Every row gives one point. Examples show where two turns around zero, p and q, send a point. Where does a point land after both, in the order given? Backwards means that the second turn is done in reverse. Each puzzle has new turns, and all numbers are rounded.
In the rows, 128 means zero.

Turn p:
[171 161 106] -> [166 170 113]
[103 156  98] -> [110 141  85]
[111 121 154] -> [105 120 148]
[127  75 154] -> [130  82 165]
Turn q:
[105 140 124] -> [112 134 108]
[197  74 118] -> [188  88 179]
[146  85 145] -> [131  96 165]
[116 168 144] -> [109 168 120]
[102 153 119] -> [113 144  98]
[102 148 117] -> [114 139  98]
Where do these land?
p, then q: [157 137 145] -> [128 157 148]
q, then p: [135 150  90] -> [163 144 106]
q, then p: [135 109  67] -> [188 106 119]
p, then q backwards: [ 97 115 148] -> [106 105 151]
q, then p: [118 128 190] -> [ 68 133 146]

Turn p:
[163 142 163 107] -> [134 162 153  92]
[135 172 132  75] -> [ 92 177 112  98]
[108 100 106 103] -> [121  99  94 113]
[102 112 134 162] -> [127  94 145 154]
[131 115 105 192] -> [165 109 135 183]
Turn q:
[136 171 126 162] -> [147 175 142 146]
[153 114  93 156] -> [140 143  82 147]
[123 128 123 147] -> [125 137 125 146]
[136 158 141  93] -> [139 135 152  88]
[ 67  97 148  59] -> [ 64  71 156  87]
[152 100 137 152] -> [152 109 110 155]
Where do these land?
q, then p: [114 141 140 154] -> [126 132 157 145]
p, then q: [199 115 110  81] -> [156 158 107  53]
q, then p: [ 91 138 185 160] -> [132 107 200 136]
q, then p: [156 128 120  66] -> [124 134  88  73]
q, then p: [121 143 121 151] -> [121 142 140 149]
p, then q: [ 99 103 130 157] -> [128  96 114 161]
p, then q: [117 128  90 127] -> [116 147  98 140]

Turn p:
[144 135  50 150  94 128] -> [127 138  47 154 150 115]
[152  95 133 145 148 147] -> [153  90 140 150 135 122]
[141 143 173  92 170  78] -> [145 128 172  53 125 115]
[138 122 132 126  86 126] -> [139 136 105 134  97 143]
[124 130 161  81 149 159] -> [119 110 168 108 135 176]
[ 65 112 108  95 113 154] -> [ 54 116 121 139 118 155]
[110 179  91 168  82 139] -> [115 195  86 168 140 126]
[141 133 144 162 139 116] -> [154 139 144 137 129 101]
[136 102 160 133 172 105] -> [144  98 170 109 124  97]
Turn q:
[102  89 120 103 163  94] -> [103  83 129 139 161  91]
[101 142 144  80 170 107] -> [110 127 150 102 163  73]
[117 127 168 139 113 144] -> [139 134 167 135 104 131]
[ 87 115 172 113 190 139] -> [122 115 197 128 176 102]
[165 150  87 175 104 108] -> [164 147  64 146 117 151]
[104 132 133 129 101 131] -> [114 142 136 144 104 121]
[194 132 116 145  80 140] -> [156 128  89 106  81 176]
[154 137  84 139 102 162] -> [116 149  93 122 117 179]
Where do these land?
q, then p: [ 89 154 114 160 146 106] -> [147 157 136 128 157  83]
q, then p: [ 99 135 101 120 114 160] -> [ 93 160 144 145 138 132]
p, then q: [134  65 165 124 123 160] -> [135  90 152 154  82 168]
p, then q: [150 157 113  74 119 144] -> [ 89 141 138  94 156 159]
p, then q: [147  80 109 130 124 175] -> [130  93 128 165 136 179]
q, then p: [146 116 119 157 131 157] -> [138 117 137 160 147 151]
p, then q: [137 130 125 144 130  33] -> [121 117  70  97 103  63]
q, then p: [127 159 130 121 167  67] -> [148 117 112  73 147  82]
q, then p: [123 157 175 122  97 151] -> [147 169 134 112  96 164]
